Each row is a point. Each copy is the shape, with its points in the same order, stretched, turned, moved and blurred by noise. Some copies are also mirrored. Which?
In the rows, 128 means zero.

Shape, 7 rows:
[[ 94 158]
 [106 128]
 [142 136]
 [165  89]
 [110  99]
 [113 141]
 [195  93]]
Copy 1, 7 rows:
[[126 187]
 [103 148]
 [140 133]
 [116  67]
 [ 88 115]
 [127 153]
 [143  50]]
Copy 1 is: only turned
Copy 2:
[[111 169]
 [111 129]
 [146 141]
 [152  97]
 [105 118]
 [119 148]
 [171  92]]
Copy 2 is: only turned
Copy 3 (7 x 2):
[[159 164]
 [129 156]
 [130 122]
 [ 81 103]
 [ 99 149]
 [132 149]
 [ 75  69]]
Copy 3 is: only turned
Copy 4:
[[ 79 143]
 [ 95 112]
 [131 114]
 [158  58]
 [ 92  66]
 [ 98 127]
 [191  59]]
Copy 4 is: only turned

Shape:
[[143 151 135 123]
 [ 85  89 121  83]
 [198 105 154 140]
 [123 128 113  94]
 [137 108 108 170]
 [119  86 138 127]
 [117 188 124 146]]
Copy 1:
[[138 120 138 103]
 [ 43 118 123 105]
 [167  93 107 143]
 [104 116 116  85]
 [135 151 110 148]
 [ 81 114 121 142]
 [155 161 166 104]]
Copy 1 is: only turned
Copy 2:
[[152 137 165  99]
 [ 94  82 156 197]
 [249 102 158 107]
 [124 131 160 154]
 [161 116  94  94]
 [151  66 134 144]
 [111 161 158  51]]
Copy 2 is: mirrored

Shape:
[[180  79 163 111 157 159]
 [ 96 129 156 103  86 113]
 [124 127 129 156 143  89]
 [128  84  86 120 120 129]
 [115 157 152 171  92 116]
 [120 158 162 160 153 115]
 [115  83  87 152 167 101]
 [182 123 113 155  91  79]
 [161  86 187 123 150 157]
 [ 95 146  90 114 178 121]]
Copy 1, 10 rows:
[[161 194 107  88 163 121]
 [104 143 149 132  62 147]
 [106  98 160 122 131 148]
 [151 103  90  84 103 153]
 [131 116 174 181 103 159]
 [ 91 128 160 171 143 139]
 [115  69  99  83 144 169]
 [175  95 197 106 125 129]
 [144 202 124 112 158 140]
 [ 74  90  80 126 112 119]]
Copy 1 is: only turned
Copy 2, 10 rows:
[[187  84 185  79 129  89]
 [125 153 141 157  87 115]
 [127 150  97  81 102  98]
 [168  98  92 138 142 115]
 [ 74 145 134 107  84 141]
 [101 170 143  78 112 100]
 [148 121  60 100 150  72]
 [136 107  90  62  71 170]
 [154  95 207  89 111  72]
 [159 190 100 118 182  95]]
Copy 2 is: mirrored
Copy 3 (10 x 6):
[[161 101 100  69  90 142]
 [ 71 161 145 157 112 143]
 [121 104 120 132 155  80]
 [143 102 176 122 112 121]
 [ 86 111 101 180 166 135]
 [ 91 108  85 121 171 107]
 [133  74 158  96 133  76]
 [187  99 104 168 139  97]
 [122  99  96  83  82 136]
 [106 129 168  70 171 109]]
Copy 3 is: mirrored

Shape, 15 rows:
[[145 154 127 190 149 107 148 198 190]
 [117 109  96 114 136 120  80 110 150]
 [179 123 114 171 139 129 163 155 151]
 [101 138 167 158 146  95 181 137  93]
 [163 128 143 174 153 127 113 169 127]
 [ 98 152 115  92 125 150  81  95 140]
 [ 91 116 129  85 108 159 100 108 126]
 [119 171 156 136 116  76 163 111  84]
 [140 121 143  73 117 149  93 149 154]
 [172 111 123 165 138  86 145 180 164]
 [117 166 137 119 138  77 182 128  88]
 [124 118 157 108 121 120  71 121 165]
 [167 135 147 190  79 111 135 180 156]
 [165 183 160 134 121 101 146 140  85]
 [106 120 104  92 113 136  70 156 117]]
Copy 1:
[[148 137  66 117 111  69  93 187 124]
 [112 144 116 149 129 127 104  82  90]
 [169 131  86  95 153 107 129 174 128]
 [135 134 148 177 129  83 152 211 173]
 [171 150  84 133 157  90  98 168 119]
 [128 181 144 130 111 115 110  72 100]
 [122 164 153 139 124 136 114  64 143]
 [164 118 184 152 100  84 157 193 151]
 [123 139 142 117 138  98  68  67 128]
 [152  93  80 127 128  96 101 172 128]
 [139 103 184 145 100  92 154 218 147]
 [119 154 125 162 123  75  87  68 114]
 [208 126  81 128  99  77 101 151 176]
 [206 126 179 125 114  75 130 196 136]
 [130 155 130 134 116 154  67  77 116]]
Copy 1 is: only turned
Copy 2:
[[131 192 110  91  72 103 182 182 167]
 [139 112  92 147 132  99 133 166 119]
 [165 192 121 117  77  94 137 131 143]
 [101 174 171 105 119 154 107 118 160]
 [150 183 111  76  88 118 117 163 133]
 [122  94  75 135 141 118 144 116 112]
 [ 96  77 101 132 116 127 121 101 116]
 [101 194 158 112 140 117 108 101 126]
 [126  96  98  93 119  85 128 107 142]
 [148 187 129 100  85  71 130 178 151]
 [109 185 179 112 136 127 128  99 130]
 [115 112  80 112 135  90 108 150 149]
 [104 203 107  88  53  71 117 154 138]
 [131 204 130  75 130 103 104  91 118]
 [111  86 110  97 121 105 134 150  98]]
Copy 2 is: only turned
Copy 3:
[[135 228 164 141 181 146 131 135 232]
 [110 135 140  93 101 105 113 138 151]
 [151 166 160 154 201 125 122  96 202]
 [118 145 165 171 202 163 143 156  96]
 [177 172 163 146 171 144 114 133 167]
 [ 87 111 123 144  62 112 125 144 120]
 [101  93  93 131  89 119 130 156 114]
 [114 140 180 203 175 116 169 154  85]
 [143 131  85 116  93 128 160 134 152]
 [167 200 162 113 206 125 148 120 207]
 [106 159 162 174 185 129 162 130  83]
 [131 124 130 115  93 132 160 153 152]
 [165 178 161 182 188  98 155 168 225]
 [158 157 169 215 165 116 166 132 109]
 [138 157  99 105  87 101 118 166 131]]
Copy 3 is: only turned

Shape (16 x 11):
[[152 102 139 129 123 150 103 141 160 106 127]
 [127 152 158 113 137 144 144  73 157  98 113]
 [145 113 156 135 161 131 111 111  78  97 137]
 [142 145 116 131 123 154 137 132 114 104  27]
 [136 142 137 109 136 146 160 136  83  93 143]
 [153 138 153 138 115 145 126 164  89 118 144]
 [127 161 180 115 132 141 100 158  78  93 143]
 [122 106 117  79 190  99 156 132  95 192 122]
 [116  80 146 105 130  95 109 129  82 114  71]
 [143 136 118 111 161  58 129 151 102 124  66]
 [108  71  96 100 246 132 134 152  91 186 144]
 [131 147 113 138 109 150 132 124 122  89 136]
 [ 73 134 153 137 137 102 127 141  94  90 137]
 [118  70 155 134 156 129 150 139 146 107  67]
 [ 79 140 144 121 138  80 122 112 110 145 116]
 [110 142 120  70 118 142 132 133 167  96 106]]
Copy 1, 16 rows:
[[150 129  99 106 158 177 152 134 143 130 145]
 [151 163 115  73 109 112 149 135 105  76 170]
 [151 134 190 155 142 164 154 133 100 104 133]
 [129 176  88 141 105 120 195  59 120 143 142]
 [121 142 135 169 121 126 175 163 103  93 105]
 [132 105 149 175 148 141 165 152 143 125 118]
 [157 100 152 199 122 153 138 160 120 101 149]
 [ 67 118 161 112 110 157 107 121  96 143  87]
 [158 150 151 156  97 188 121  70 139 134  96]
 [146 149 119 162 132 134 105  61 109 152 103]
 [ 29 129 178 133 145 224 119 140  81 139  97]
 [145 169 116 147 128 122 172 166 123 116 134]
 [146 168 158 185 121 161  98 144 147  77 123]
 [119 165 110 100 145 190 138  62 156  90 119]
 [143 161 169 133 101 141  70 120 144 112 129]
 [141 156  43 116  87 145 135 142 114 115 138]]
Copy 1 is: mirrored
Copy 2, 16 rows:
[[110 102 149 127 114 136 101 122 111 145 130]
 [152 143 159 148 149 122 126 107  99  75 151]
 [104 170 117 108 109 139  62  92 116 105 167]
 [162 120  88 118 142 141  89 144 114  72  43]
 [146 151  90 105 130 161 112 112 113 123 170]
 [141 151 111 119  99 159 106 115 120 161 135]
 [144 175 109 160 120 172  84 121 109 141 162]
 [ 79 196 144  63 154 149 132 154 149  92 142]
 [ 95 172 104  97 154 103  62 155  86 105 111]
 [166 176 128  72 142 141  64 187 133 101 113]
 [ 21 170 121  62 110 172 108 148 190  83 166]
 [161 122 106 129 132 127 121 116 137 134 138]
 [150 169  92 144 123 112 104 172 127 116 181]
 [100 119 117 103 102 115  92 167  81  74 124]
 [141 196 137 137 155  95 126 175 134 101 140]
 [146 114 133 144 187 144 136 161 105 119 145]]
Copy 2 is: mirrored
Copy 3, 16 rows:
[[132 117 143  86 100 154 147 154  97  96  99]
 [154 104 161 104 132 104 110  99 132  99 137]
 [120 148 126  74 156  78 158 122  99  94  99]
 [135 176 102 109 176 187  79  93 131 103 117]
 [167 148  87 120 174  88 132 127 151 121  91]
 [138 168  86  84 120 105 128 144 137 121  77]
 [106 162 104  84 158  72 113 128 137 118  69]
 [166 160 127 143 136  97 158 101  71 207 157]
 [ 87 133 114 110 161 131 168  72  97 110 120]
 [ 97 178 111 104 159 147 151 105 121 133 177]
 [177 191 154 159 168 103 203 140   7 211 122]
 [158 148  98 119 141 128 131 147 148  77 110]
 [ 99 160 119 157 161  88 163 116 138  97  95]
 [121 132 154 118 147 172 163  74 116 104  82]
 [ 93 151 126 165 125  90 149  96 121 138 150]
 [152  91 141 150 143 152 116 131 134 133 115]]
Copy 3 is: mirrored
